Each row of a before or after table is a point. The points were changed in one or more steps. Then noise was added and the rows were shuffled. The steps act on how far a point lies along the listed directions, d1 being the first. Name the steps. A step turns or swaps two directions, mirrors them in a line or flattens them onto one, adds a multiple of one to another, or multiplies one. Angles are multiples of 10 degrees, from the lower direction toward the higher: turns from -170 to 170, lines from 10 to 170 but not 90. Use the fewest steps. Two steps may share a direction if one is a turn and the other turns, adds or multiplies; they go together, in the order done. Otherwise the lowest direction goes first.

Directions:
(1): [ 23 -55 -15]
(2): [ -2  15 -59]
(3): [-57 -23  -3]
Before (10 x 3):
[[ 25   8  -6]
 [  8  30  24]
 [  1 -24  -2]
 [-33  19  38]
 [  5  -6 -23]
 [-17   5 -30]
 [ 39  -7 -52]
 [ 49 -13 -11]
 [ -7 -41  23]
 [  5 -25  22]]
After (10 x 3):
[[ 25  39  24]
 [ 23   9  59]
 [-11 -21 -46]
 [-16  14   7]
 [ 22  -7 -31]
 [-34  32 -10]
 [-18  29 -12]
 [ -9 -26  25]
 [ 23   8  10]
 [  3  -2  26]]
Steps: turn d1 and d2 by -160 degrees

Directions:
(1): [ 53   4 -33 -32]
(2): [-39  41 -27 -33]
(3): [-11 -17 -56  37]
(4): [-21 -55  -5 -39]
Before (10 x 4):
[[ 42  17 -13 -15]
 [ 18  21  -3 -10]
 [-14   7 -24 -10]
 [ 19 -13  -4 -15]
 [  3  36  -1  19]
 [  8 -12  -9   2]
 [-10  19   1  22]
 [-14  12  -5  23]
 [  7 -42  24 -60]
 [-14   2 -12   8]]
After (10 x 4):
[[-10  17   0  20]
 [ -3  17   4   2]
 [ 10   1 -31  -6]
 [ 32  -3 -36  -9]
 [-11  12  -8  23]
 [  0 -48  18 -56]
 [  4  27  -7 -22]
 [ -3  14 -31  23]
 [ 11   3  11   0]
 [ 16 -11   3 -14]]
Steps: add 0.5 times d2 to d1; mirror d3 and d4 in the line at 120 degrees

Directions:
(1): [ 37 -23  -7  50  19  40  20  -9]
(2): [ 22  35 -14  29 -46  -4 -35 -26]
(3): [ 17  36  39  30  27 -41  14  15]
(4): [-57  -4  -4  42 -25  -7  33  -3]
(5): [  1  38 -31   0  -5  26  10  60]
Before (8 x 8):
[[ 40  46  16  14  24  -6 -16  17]
 [ -7 -32 -16 -35  17  21   5  19]
 [-36 -41  -2 -23  -4   4   3 -16]
 [ 43 -16 -10   8  13  31  -6 -20]
 [ -8  -3   9   6 -24  -7   0  -9]
 [ -7  -2 -23 -21   6  11 -17  17]
 [ 58 -13  -3 -60   7   6 -58  -8]
 [  0  13 -13  -5 -13  -4 -23  -3]]
After (8 x 8):
[[ -6 -12   2 -13   1  -7 -12 -16]
 [ 59  -9  -5 -54   6   9 -61  -4]
 [ 28   9  42  -1  47 -18  -5  -4]
 [-21  13 -30  -4 -39  21 -10  15]
 [-14 -16 -14 -25  17   9 -13   7]
 [ -2  -6 -31 -26   0  31   1  31]
 [ -9   0  11   5 -23  -9   3  -9]
 [ 42 -14 -11   9  12  33  -3 -19]]
Steps: mirror d2 and d5 in the line at 140 degrees

Directions:
(1): [  5 -17 -31  46  35 -32  15  48 -24  52 -23]
(2): [-52  17 -60   6 -11  -6 -18  34   4 -28  54]
Before (9 x 11):
[[-51   8 -44   7   4   2 -17  24  -7 -22  37]
 [ 15 -13  15  10   8   2  19  -9 -16  50 -34]
 [ 11   0   1   8  10  -6  18   8   4  23 -16]
 [ 46 -22  42 -15  13   0  10 -26   1  38 -45]
 [ -4  30  35 -32 -20  20 -14 -36  12 -27  24]
 [-44   8 -60   8 -17   0  -3  39   3 -12  56]
 [-25  -2 -21  26   8  -8  14  36  -3   2  15]
 [-25  -7 -36  14 -11 -20 -14  13  23 -21  29]
 [ 30 -10  23   7   6  -1  21  -7 -18  25 -18]]
After (9 x 11):
[[-13  16 -13 -10 -10   6   2   4  16 -12  17]
 [ -5   9  15 -52 -29  22 -21 -40  28 -35  28]
 [ -6  10   4 -18 -23  16  -3 -17   1 -26  31]
 [-32  16 -11 -23 -32  22  -8 -21   7 -17  33]
 [  4 -21 -33  39  20 -21  23  50 -21  57  -7]
 [ 33   6  53  -4  13   6   8 -27  -7  26 -30]
 [  4 -23 -21  35  14 -34   7  20   6  20 -15]
 [-23  -1 -20  28   9  -9  17  34  -4   5  16]
 [ -9 -16 -23  34  37 -18   9  34 -26  36 -21]]
Steps: swap d1 and d2

Directions:
(1): [ 52 -20  13  18   8  16 -33 -36  11 -50 -38  -5 -11  -4]
(2): [ 24  15  13  10  30   0  48  25  60   3 -12 -30   3  31]
Before (13 x 14):
[[ 21  -5  21  10  22   2   1 -15  20 -36 -10  -5   4  -5]
 [ 26 -11   5   9  -6   6 -20 -13   7 -32 -23   0 -11  -7]
 [  1  10  11  -9  30  -2  52  33  52  16  11 -34  14  34]
 [-11 -19   3 -11 -21   3 -41 -33 -39  -9  -5  24  -6 -19]
 [  7  -9 -18 -14 -18   3 -24 -13 -27 -12   3   9  -3 -21]
 [ 15 -13  -2 -10 -13   8 -40 -25 -54 -19 -15  24 -13 -28]
 [  8 -24  -2  -5   2   4 -35 -35 -16 -40 -10   3  -9 -11]
 [ -1  17   7  -8  -9 -14   5  20  16  16  -5 -14   7   5]
 [-25  -4  -7 -17 -18 -10 -12  -5 -47  17  19  14   3 -10]
 [ 18   8  15   7  31   1  48  26  60   4  -9 -23  12  31]
 [ 46  -6  -1  14  14  11 -17 -32  22 -36 -45 -18   5  10]
 [ -9   1 -13  -5  -9   2 -22   5 -24   3   2   8   3  -5]
 [ -1  13  -1   0  -5   4   8  -1   7  17  -6   4   7   3]]
After (13 x 14):
[[  6  11   4   2   5  -4  29  27  34   4  -4 -12  -2  15]
 [ 36 -15   9   5   1   6 -22 -28  -8 -31 -23  -3  -3  -1]
 [-12  26 -14  -6  16 -12  47  27  31  32   0 -25  21  28]
 [-19  12  13  -4  22 -11  33  15  18   4  20  -5  11   3]
 [-56  -7 -16 -31 -18  -9 -10   8 -46  28  45  16  14 -13]
 [ 21   0  -3   6   3  11 -16   2   3 -15 -17  -5   2   5]
 [ 42  -3  -4  -1   5   8   4  -2  22 -22 -17 -13  -2   2]
 [ 56   5  16   8  26  13  19   2  27 -24 -37 -17 -11  13]
 [ 38  -8  22   7  17   9   3 -19  36 -25 -34 -12  -6  16]
 [ -4   7   0  -1 -11   7  -2 -10  -4  15  -7  12   4  -1]
 [-59   4 -11 -20 -14 -13  13  23 -27  45  37  22  18  -6]
 [-10   9   0 -12 -21 -12 -22   7 -14  10  -1   1   7 -12]
 [ 15   1   8  -1  29  -2  26   3  44 -19 -11 -27  -2  20]]
Steps: turn d1 and d2 by 110 degrees

Directions:
(1): [-51 -29  26   7   1  24  14 -12   6 -19  18  -2 -31  36  -3  26 -21 -11
  11 -22]
(2): [ 27 -19 -24  42  -4 -36  22   8 -22 -23  36  21   4 -15 -12  17 -20  -5
   1 -29]
(3): [  2  38 -13 -14  10  15  15  -2  11  -5  17 -22  45  26  -1  -9 -24  36
  19 -41]
(4): [-28  -3   3 -14 -16 -14  25  43  -1 -13 -60  10  21 -17 -20   6  -3 -15
  19 -23]
(5): [ 20  12  -6  43   2  46 -21  -7  39   3 -14  22  -3 -17  -1   2   5 -24
  38 -17]
Before (9 x 20):
[[  8  -8  -7  23   4  -6  -7  -5  -7 -12  18   6 -18   3  -1  11 -10  -9
    4   1]
 [ -7   1  16   1   2  13  -8   0   8   0   2   3  -9   1  -3   4   4 -11
    4  10]
 [-20   3   4   1   1   8  13  -1   7  -6  -3   5  15  10  -5   6 -19   8
   19 -31]
 [-14  -4   0   9   1  12  13   6   0 -15   9  -5  -7  19  -8  12 -12 -13
   11 -33]
 [-16 -15  17   5   4  10  -1  -6  13   5 -14  12 -21  -1  -2   7   1 -13
    2   7]
 [-21 -20  25   8   3  32 -18 -22  13   9   8  -3 -42  19  14  14   3 -18
   -1  30]
 [ 15  20   0  -9   3  17  -6  -7   5  11  -9 -12  23   1   5 -14  13  16
   -3   4]
 [-10 -18 -10   4 -12 -34  30  10 -19 -25  14   2   9   5  -9  24 -27   7
    0 -33]
 [  5  15  -7 -15   3  -8   3  -1  -4   4   6 -15  12   9  -6  -9  -6  10
   -3  -9]]
After (9 x 20):
[[ -4  12  -1  -7   5   7   4  -6   4   1   8 -14   5  17  -6  -5 -11   7
    6 -17]
 [ -6  30  -8 -44 -14 -14   8  27   3   8 -61 -14  45 -15  -2 -12   7  16
    7  -4]
 [ 46 -18 -16  37   1 -30  -9 -16 -22   4  47  12 -23 -14  11   9  -2  -6
  -21  29]
 [ 12  18 -11   6   0  -1   0   7  10   4 -18  13  30 -16  -4  -6  -5   6
   18 -17]
 [ -1  -8   9  20   3  28   4 -20   5  -5  26  -4  -4  19   3   9  -7   5
    3 -16]
 [  8  12  -3  -6   3  -6 -18   6  -4   5 -19  -2  -4  -7   3  -6   8  -4
    0  22]
 [ 26  22 -19   2  -3  -2  -2  20  -2   3 -21  -2  21 -16  -4 -11  10 -10
    3 -12]
 [ 13  -3   4  14   2  -7  -4   2  -5  -5  17   9  -6  -7  -4   4   2  -9
   -4  10]
 [ 14 -15  -4  16   2 -21   2  -2  -5   3   0  16 -10 -19  -4   3   2  -7
   -9  10]]
Steps: add 0.7 times d2 to d4; turn d1 and d2 by 150 degrees; turn d3 and d5 by 30 degrees

Directions:
(1): [ -6  -7  -9   5 -21  -5   9   6 -23 -42 -11  16   1 -22 -14 -24   5   9
  41 -16  13 -41 -40  20 -31   0  24  14  15  12   1  -8]
(2): [ 35   0  26  37   9 -18  -6 -30  21 -23  23  25 -26 -27  27   7   2 -20
   6  -2   2 -10  28 -15 -19 -29   9  22 -18  -4  -2   6]
(3): [-18 -40 -19  23   6  16  12 -28 -32  10 -12  -2  23 -21  21 -11   1  -8
 -15 -17 -25 -34   5 -13  32  -2 -31  23  -7  -2  26   2]
(4): [-16 -10  -8  11   1   6   3 -10 -11 -11  -4 -29 -60  -9  36 -18  33  18
 -19 -23  -7  20  -6   9   5  20  34 -23   5 -23  -3  10]
Before (14 x 32):
[[ 18  18  19   2  -2 -14  -4  11   5 -32   9  47  32   0 -29  13 -27 -11
   36  18  24 -34 -12  -8 -37 -31   6  22   6  28  -6 -15]
 [ 28  30  24  -2   8 -15  -6  -3  36   1  21 -11 -36  21  11  26   5  -9
  -12  13  11  42  38   0  -2  -6  25 -35  -9  -4 -21   1]
 [ -8 -18 -12  19  -2   5   4  -5 -26 -10 -15   6  -9 -16  11 -17   4   0
   13 -20 -11 -28 -14   0 -12   5  -4  14  -2   5  12  -1]
 [  9  23  25 -12  -4  -4  -3  15  20  16  12  -8 -27  19 -13  15   7   5
    2   8   4  36   1   4 -11  -3  21  -9   1   2 -10   3]
 [ 29  -4  14  23  13  -1  -8 -16  14   8  13  21  34 -18  -3  22 -29 -39
    7   9 -13 -29  22 -19  12 -34 -35  44 -31  20  14  -7]
 [-12 -17  -7   9  -6   1   6   2 -13 -16 -13  -6  -8 -11   0   0   9   0
    1 -11  -2  -1 -14   9  -8  11  11  -9   7  -2  -1   4]
 [ -2   9  -9 -27  -9  -6  -4  26  15   7   1   8  32  15 -38   6 -21   1
    2   9  -7   8 -12  14  -2  -2  -7 -19   4   4  -2 -10]
 [ 12  10 -10  -6  -7  -4 -14  18   6   4   4  22  39   7 -14  13 -20  -5
   23  20  12 -15  -4   5  -9 -10 -23   2   4  13   6 -13]
 [ 11   1   8  26  -9 -23   2  -7  -3 -17   2  31   9 -15  10  -4   4   0
   15  -2   0 -22  -3   0 -19 -22   3  18  -9  -7  16  12]
 [-11 -23 -20 -24 -10  11  15   7 -21  -4 -18  -1  23  -6 -21 -24  -2  11
   10  -4  -1 -19 -28  10  -3  10   2  -3  15   5   7  -6]
 [  7  -4  17  21 -21  -8 -12 -17 -11 -41   7  30  -7 -22  -3 -11  -5 -10
   33  -1  14 -28  -9   3 -32 -26  11  22  -7   6   2  -6]
 [-14  16  -8 -32 -17 -11  -4  38  -6 -27  -2  -5 -21   9 -26 -13  -2  31
   26  -5  20   3 -39  27 -24  17  42 -23  17   2 -27   2]
 [ 13  28  14  -9 -23 -11  -3  14  12 -24  13  18 -17  -8 -22  11   3  -2
   31   7  30  -9 -17  10 -31   0  29   7   0  10 -19   6]
 [ 28  13   9  -2  14  -2  -7 -21  28  11  11  13 -10   2  16   6  -4 -26
  -13  12   7  31  28 -11  -2 -18  -5   3 -11  -8   0   9]]
After (14 x 32):
[[-12  36  -3 -59 -12 -11 -13  58  11  -1   2 -17 -19  37 -36   1  -6  37
   10  13  21  40 -28  27 -14  26  40 -46  19  -1 -37   0]
 [  1  39  12 -22 -25  -6  -6  23  15 -23  11  -6 -49   6 -15   3  18  16
   20   4  35  21 -24  21 -31  20  52 -18   6  -1 -26   7]
 [-26 -28 -22  17   4  18   7  -7 -34   8 -22 -13 -13  -8  20 -20  10   6
  -11 -21 -23 -14  -7  -1  12  19 -12   4  -1  -6  18   2]
 [ 37  13  12   4   9  -9  -9 -23  29  -8  14  25 -16  -5  15   2  -4 -25
    3  13  13  17  22  -6 -18 -25   6   9  -9  -5  -2   7]
 [ -1  11   8   8 -12 -10   0  11 -11 -60  -1  22 -33 -10  -6 -17   9  18
   35  -8  26 -22 -40  16 -48  -6  56  -2  23   8 -15 -10]
 [-19 -29 -23 -25  -6  17  15   7 -24   7 -19 -10  27   0 -16 -22  -5  11
    0  -4  -8 -14 -23   7  11  13  -8  -8  13   3   7  -4]
 [ 22  39  37 -20  -6 -14  -6  25  32   8  16   1 -26  26 -23  25  -2   0
   13  19  16  42   1   6 -26 -10  27  -9   0   5 -20   0]
 [ 15 -27   3  52   1   1   4 -32 -15 -36   3  19  -8 -53  24 -10  -2 -27
   21 -26 -12 -58  -5  -5  -6 -27   2  49 -22  11  18  -3]
 [-17 -14  -9   0   0   7   4   5 -10   4 -11 -14   2   1  -1   9   5   0
  -14  -6  -7  13  -4   6   8  15  -1 -17   5  -4  -1   6]
 [ 43  50  36  -9   6 -25  -9   6  54  -8  30   3 -33  24  -4  35  -3 -13
    3  23  24  45  39   3 -24 -18  33 -34  -9   7 -28  -3]
 [ -9  -7  -3  28  -7 -14   7  -7 -18 -16  -5   8 -19 -13  27 -18  24  16
    3 -13  -7  -8 -11   7 -10  -3  15   0  -5 -21  17  15]
 [-20  -8   1  13 -21   5  -7 -14 -23 -33  -2  -8 -50 -14  20 -23  19  13
    8 -16   7   2 -19  13 -16   4  33 -11   1 -14  -1   0]
 [  9   5 -13   5 -14 -10 -10  14  -6 -25   1  23  10  -8  -1  -4  -2   5
   37   4  17 -25 -22  16 -26  -6   5   3  11  11   3 -12]
 [  7  13  -4 -21 -15 -14  -6  26  18 -13   6  21  23   6 -41   2 -20   1
   22   7   1  -4 -22  23 -22  -8  10 -12   5   8  -6 -13]]
Steps: turn d1 and d4 by 60 degrees; turn d2 and d4 by 40 degrees; multiply d3 by 1.6

Directions:
(1): [-29 -16 -18 -60   1 -27  14  13   0  -1  45  24  16  21  19  -6   6  20
   0 -16   5 -16   2  22 -60 -21  -4  42  39  -4  20 -24  -3 -13  28  15
  -6   5  33 -10 -36   4  22  -7  12  19  -6 -14]
(2): [ 21  17 -36  -4  18 -13  11   7  10  29   7  26  30  -7  22  26  44 -14
 -14  31 -57  19  37 -57  10 -15 -22   0 -26  10  41  20  15  -6  -5  -8
  -7 -22  -4  -9 -20 -13  21 -14  26   0   3   5]
(3): [ 24   5  -7 -17   5   2  18 -25  24 -44  37 -18  23  -3 -22   5   3  22
  20 -12   3   9  11   6 -10 -38  18 -21 -12  -1   3   5  11  25 -12  43
  31  -3  -9  42 -20 -20 -39 -48   5 -21  42  37]
Before (11 x 48):
[[  1  -3   4   3  -6   4   1  -2   4  -8   3   1   2  -3  -1  -1  -2   0
   -1  -2   4   5   2   1   6  -3   9 -14  -1   5   0  -2  -2   6  -7   0
    2   3   1   4   7  -2 -10  -8  -6 -12   8   7]
 [ -1  -2   3  -4   1  -1   1  -6   3  -6   5  -2  -4   4   0  -2   5   5
   -1  -4   3  -6  -9   5  -1  -3   3   6   4   0  -4  -6   3   0  -1   8
    0  -2  -2   4   0  -3  -5  -8  -5  -1   6  -1]
 [  8  10   8  30  -5  10 -16   6  -2  16 -36 -12 -14  -9  -3   6   1 -13
   -8  14  -7   5  -7 -15  22  14  -3 -15 -21  -4  -1  13   5   3 -14 -16
   -9  -5 -18  -8  18  -3  -4  10  -5  -4 -10  -4]
 [  9  10  -6  17   7   1  -4  -8   0  10 -13   0  -1   2   6   3   8  -6
   -5   7 -19   3   2 -11  14   7  -1  -8 -17   0  11  16   4  -2  -7  -5
   -4  -6 -11  -3   3  -6   2  -1   2  -1   7   2]
 [ 30   4  -5  -3   2   3  13 -12  11 -25   8  -9  17  -5 -12   6  -2   9
    9   0  -2  13  12  -6   2 -23  13 -16 -13  -6   7   9   9  19 -10  24
   13  -1 -11  17  -3 -18 -22 -25   3 -18  28  16]
 [ -2  -1   9  21  -5   7  -7  -5  -6   7 -19  -9 -10  -8 -10  -1 -16  -4
   -6   2   0  -1 -11  -4  23  13   1 -12  -6  -2 -12  -1  -7   1 -10 -14
   -5   8  -9  -3  19   8  -4  16 -13  -3  -1  -8]
 [  4   1  -4  26   4   1 -10   9 -13  33 -33   9  -7 -12   9  10  12 -26
   -7  23 -16  10   9 -38  36  28 -15  -9 -18   3   8   6  -4 -14  -6 -25
  -13  -2  -7 -27  21   7  23  25   4   0 -20  -9]
 [ 23  11   3  36  11  10  -6  -9  -1  11 -28  -2  -2 -14  -5   8   9 -18
   -5  14 -18  12  12 -32  42  15  -6 -16 -30   3   0  15   4  -1 -14 -17
    0 -13 -10   0  24  -5   0   8   5  -2   2   2]
 [  8  11   2   3   4   3   0  -4   2  -1  -1  -2   5  -5 -11   3   3  -3
    1  11  -6   2   4 -10   8   1  -4  -5 -12  -2  -1   6   6   7  -9   2
    1  -5  -7   4   7  -2  -4  -4   0 -10   8   1]
 [ 14  12  -6  17  11   7   5   4  -2  12 -17   3  15 -11   1  15  16  -7
   -6  21 -30  13  12 -35  28   1  -6 -12 -22   4  10  12   5   2  -8 -11
   -4  -7 -14   5   3  -3   3  -5   5 -10  -2   0]
 [ -3   1   1  22  -2   2 -14  15 -12  31 -28   6 -10  -4  15   1   7 -19
  -15  18 -10  -3   7 -20  16  19 -15   4   1   3   3   8  -3 -14  -3 -24
  -21   3   1 -16  13  11  23  27   7   4 -15 -14]]
After (11 x 48):
[[ 16  14 -16  12  13  -3   1 -10   5  10  -4   3   9   1   7   9  18  -6
   -5  11 -30   8  12 -22  13  -3  -3 -10 -23   1  21  21   9   0  -9   0
    0 -11 -12   1  -5 -12   1 -11   9  -3  14   8]
 [ 15  10  -2  35   3   8 -12   7  -4  26 -32  -1  -4 -13   8   9  14 -22
  -12  26 -21   8  16 -36  35  13 -13 -14 -18   5   6  20   4  -5 -15 -20
  -14  -4 -11  -5  15   2  10  15  10  -8  -3   0]
 [  9  11  -3  -5   6  -1   4  -5   5  -2   8   2  12  -4  -9   5   7  -1
    1  12 -11   3   9 -13   3  -5  -5  -3 -12  -2   5   5   7   6  -8   6
    3  -7  -5   5  -1  -5  -3 -11   4  -9  11   3]
 [ 26  19 -23   9  19   1  15   2   7  15  -4  11  34 -13   7  26  36  -7
   -7  31 -53  22  30 -57  27 -14 -11 -15 -33   8  29  20  13   4 -11  -4
   -1 -16 -15   9 -11 -13   4 -22  18 -13   7  10]
 [ 20  -1 -15 -26   3  -9  18  -5  11 -22  25   3  26   2  -2   6   4  15
    7  -3  -5   8  16  -3 -20 -32   8   2   1  -8  18   0   9  12   0  27
    8   0   2  11 -18 -16 -10 -28  10 -11  25   9]
 [ 37  17 -11  25  18   5   5 -17  10   2 -10  -1  17 -16  -6  17  22 -12
   -2  18 -33  19  27 -44  38  -5  -5 -22 -40   5  13  21  12   6 -18  -1
   10 -20 -12  12   9 -16  -8 -15  15  -8  19  17]
 [ -3  -6   4  -4  -7   2   2  -2   4 -12   9   1   3   0   0  -3  -5   4
    0  -5   9   2   1   6   0  -6   9 -10   4   4  -1  -7  -2   7  -4   4
    3   6   4   4   3  -2  -9 -10  -6 -11   9   6]
 [  3  -2  14  20  -6  11  -6 -13  -2  -8 -13 -19 -10  -9 -19  -5 -23   3
    2  -6   9  -2 -13   4  22   7   8 -19  -7  -4 -19  -1  -7   8 -13  -3
    4  10 -11  11  18   4 -17   7 -17  -9  10   1]
 [ -5  -4   6  -5   0  -1   1  -6   1  -6   5  -2  -6   6  -1  -4   1   5
    0  -7   7  -8 -12  11  -3  -1   4   9   8   0  -6  -8   2  -2   0   7
   -2   0   1   2   1  -1  -3  -4  -7   1   3  -4]
 [ 27  12 -14  34  13   4  -4  -1  -1  27 -29   5   7 -22   4  21  26 -28
   -5  33 -35  24  24 -59  50  14 -15 -28 -40   7  18  20   6  -4 -18 -16
   -3 -11 -18 -11  17  -6  10   4  11 -12  -2  10]
 [ 19  13   4  25  -2  11  -9  -3   7   3 -24 -17  -4 -11 -10  10   5  -7
   -2  13 -11  11  -1 -18  22   0   3 -23 -28  -3   2  16  10  13 -19  -1
    1  -7 -23   6  11 -12 -17  -8  -2 -12   5  11]]
Steps: turn d1 and d3 by -40 degrees; multiply d2 by 2
